Rows are points. Two turns around zero, p and q, are shown by what they do to some points. Write where each new point lands after one turn and then the other. Backwards means that the second turn is done in reverse. Each puzzle has new turns, and all numbers are rounded.
In the rows, 128 means zero.

Turn p:
[146 117] -> [141 112]
[148 110] -> [141 104]
[ 92 187] -> [113 196]
[127  99] -> [117 101]
Turn q:
[106 120] -> [106 119]
[169  97] -> [171  99]
[109 167] -> [107 166]
Where do these land?
p, then q: [134 137] -> [136 135]
q, then p: [151 142] -> [154 135]
q, then p backwards: [158  91] -> [170 105]
q, then p: [ 69 142] -> [ 75 158]

Turn p:
[152 118 106  81] -> [175 113 102 110]
[137 156  99 114] -> [151 156 104 129]
[126 124 178 156] -> [103 122 179 129]
[153 115  91 122] -> [157 117 101 150]
[ 72 126 167 166] -> [ 55 131 153 120]
Turn q:
[160  97 160 159] -> [157  92 161 156]
[ 90 136 119 109] -> [ 90 144 117 117]
[146 139 132 190] -> [161 125 117 183]
[109 170 124 102] -> [113 175 121 111]
[136  97 105  80] -> [120 102 125  72]
Where do these land?
p, then q: [155 145  37 113] -> [192 126  54 130]
p, then q: [143  88 127 114] -> [134  85 134 119]
q, then p backwards: [101 154 164 145] -> [131 155 132 175]
q, then p backwards: [147 142 159 126] -> [155 147 148 133]
p, then q: [111 105 122 104] -> [116 107 117 101]
q, then p: [111 134 159 166] -> [ 94 139 154 157]

Turn p:
[105 134  95 113 118 140 126 109] -> [ 98 132  95 122 113 129 137 115]
[151 103 150 155 141 158 111 109] -> [140 124 130 166 143 162  95 131]
[136 104 151 125 112 159 160 107] -> [134 126 144 135 108 181 129 111]
[111 126  90 142 146 130 152 149] -> [111 130 116 135 142 126 175 147]
[150 133 134  94 138 130 109 104] -> [130 112 113 101 136 137  93 115]
[118 119 157 161 112 107 121 134] -> [143 132 159 160 118 106 124 122]
[110 132  97 103 133 113  99 144] -> [ 97 116 109 110 127  94 125 145]
[120 115 144 115 125 117 153 121] -> [127 114 151 119 121 137 141 109]
[158 120 130 163 133 104 153 131] -> [174 115 135 147 140 128 152 131]
[125 159 126 128 110 124 109 171] -> [131 159 132 112 116  95 124 160]
[124 163 134 109 140 127 113 130] -> [122 148 123 100 144 113 112 123]
Turn q:
[100 132 140 137 118 124 225 128] -> [ 79 123 120 138  99 116 210 110]
[138 136 128 102 117 128 105 131] -> [146 140 136 101 132 128 115 138]
[131 152 139 141 124 151 115 108] -> [137 155 146 143 139 142 125 111]
[144 137 138 137 139 117 158 126] -> [129 117 137 140 129 105 154 116]
[135 123  69 122 148 130 107 141] -> [150 132  76 133 142 116 104 150]
[124 114 112 123 129 108 105 113] -> [129 119 112 114 128 126  97 117]
[146 112 140 134 112 145 107 126] -> [152 124 145 132 116 151 114 130]
[119 138 144 146 117 121 128 143] -> [111 135 149 140 116 121 125 136]
[116 107 141 109 148 129 102 135] -> [122 107 132 111 150 147 109 144]
Where do these land?
q, then p: [ 99 127 116 150 132 108 153 111] -> [107 127 113 150 117 113 149  98]
q, then p: [109 120 157 128 132 105 167 106] -> [104 113 146 136 115 143 146  84]
q, then p: [138 139 134 129 105 127  91 147] -> [141 144 140 116 124 110  94 146]
q, then p backwards: [119 144 134 128 131 161 117 148] -> [132 130 134 147 141 157 134 151]
p, then q backwards: [151 126 123 122 121 144 122 140] -> [128 115 117 118 119 139 113 145]
p, then q: [123 142 115 108 133 159 103 111] -> [121 157 101 120 145 138 105 137]
p, then q: [142 112 118 133 104 153 115 136] -> [136 147 127 141 104 136 117 154]
q, then p backwards: [116 140 124 124 149  94 174 140] -> [ 90 129  90 124 138  95 125 138]
q, then p: [135 118 112  95 104 155  81 131] -> [129 143 106  93 127 140  91 168]
q, then p: [143 143 129 135 133 118 138 104] -> [144 118 122 131 137 127 128 100]
p, then q backwards: [131  97 146 156 163  83 148 133] -> [168 130 169 140 174 130 142 129]

Turn p:
[127 115 114 112 137 124 112 158  95 126 121] -> [112 109 115 122 140 121 119 138  87 129 117]
[146 125 133 110 123 102 155 110 109 125 141] -> [140 130 134 106 131  97 157 112 121 137 138]
[120 130 121 111 139 143 122 156 152  98 136] -> [124 131 111 107 136 134 107 154 134  95 126]
[108 107 124 110 110 114 116 113 127 103 141] -> [103 112 126 107 108 110 123 111 133 109 138]
[129 161 114 123 128 130 110 107 124 137 140] -> [129 161 126 132 114 134 115 112 114 134 147]
[ 98 108 124 107 108 142 141 105 151 155  94] -> [109 118 109 113 108 162 145 104 160 149 105]
[124 128 116 116 119 126 118 125 146 155 144] -> [126 127 117 117 114 143 119 129 134 149 152]
[151 137 105 164 118 107 146 163 113 146 112] -> [153 120 108 166 129 101 133 156 115 159 114]
[130 142 161 153 134 135 121 164 143 112 119] -> [138 130 155 142 136 131 108 167 139 114 105]
[117 122 136 136 106 160 138 112 142 142 126] -> [124 127 131 138 107 160 150 126 149 125 129]
[158 122 141 146 156 130 116 114 112 119 115] -> [151 121 149 147 155 128 123 106 112 117 121]
[128 138 148 149 157 123 142 108 124 119 147] -> [129 149 154 141 156 116 137 120 141 119 144]
Turn q:
[113 127 126 175 143 116 117 114 136 145 144] -> [109 155 111 169 124 126 117 138 126 145 141]
[130 126 153 118 140 109 126 140 144 140 109] -> [132 135 148 126 136 102 130 142 151 136 115]
[124 124 125 118 123 124 115 138 135  70 145] -> [116 114 129 122 135 126 134 132 128  73 153]
[126 129 126 131 106 110 130 110 133 136 132] -> [123 133 114 126 116 112 122 107 135 135 135]
[133 111 139 121 117 120 126 141 135 101  47] -> [131 100 155 130 117  95 115 130 138  94  65]
[140 124 136 129 116 122 136 138 107 120 143] -> [136 124 142 126 118 123 141 118 111 125 147]
[124 122 129 125 138 141 143 104 123 124 142] -> [116 117 123 135 143 145 139 112 128 138 134]
[140 114 119 122 135 121 112 118 122 146 138] -> [148 127 120 135 143 124 113 124 126 142 141]
[139 149 118 124 133 112 131 117 111 132 128] -> [137 149 123 122 139 123 133 109 113 129 124]
[102 130 128 118 129 124 120 143 116 134 138] -> [116 128 129 110 133 121 123 146 113 136 140]
[132 161 127 120 121 225 134 143 139 142 145] -> [131 126 138  96 106 224 129 146 138 139 124]
[132 120 110 134 136 112 145 130 137 145 126] -> [139 130 106 138 127 115 142 133 130 143 119]
Where do these land?
q, then p: [152 142 134 149 103 124 142 128 142 153 109] -> [156 136 130 133  87 132 131 120 140 146 115]
q, then p: [131 147 130 143 132  92 107 124 136 159 115] -> [143 156 133 135 116 115  93 128 122 159 125]
p, then q: [166 147 127 119 123 111 131 138 107 134 118] -> [162 140 145 125 129 113 131 107 107 140 120]
p, then q: [141  96 115 120 139 159 129 141 147  89 151] -> [135  95 119 135 147 140 148 140 124  79 148]
q, then p: [106 122 154 122 135 114 128 107 126 105 129] -> [ 96 132 142 125 145 118 121 118 153 126 132]
q, then p: [145 156 128 155 140 135 133 133 116 140 116] -> [143 154 139 149 117 137 138 132 115 132 105]
q, then p backwards: [ 94  93 145 122 138 122 133 135 118 129 144] -> [115 100 132 139 131 107 126 150 109 145 153]
q, then p: [116 124 116 102 132 157 145 136 148 106 170] -> [116 121  96 106 145 145 153 149 138  99 151]
q, then p: [116 112 127  88 141 169 126 137 145 114 130] -> [122  97 114 103 156 159 127 142 135 104 124]
p, then q: [135 140 133 143 106 124 104 118 109 142 126] -> [123 134 144 135 102 126 112 109 117 144 138]
q, then p backwards: [115 107 113 129 136 120 134  97 116 133 126] -> [123 110 102 136 145 115 122 127 112 138 113]
p, then q: [119 149 115 142 110 110 125 142 125 132 102] -> [135 145 120 128 103 108 105 131 120 132 108]
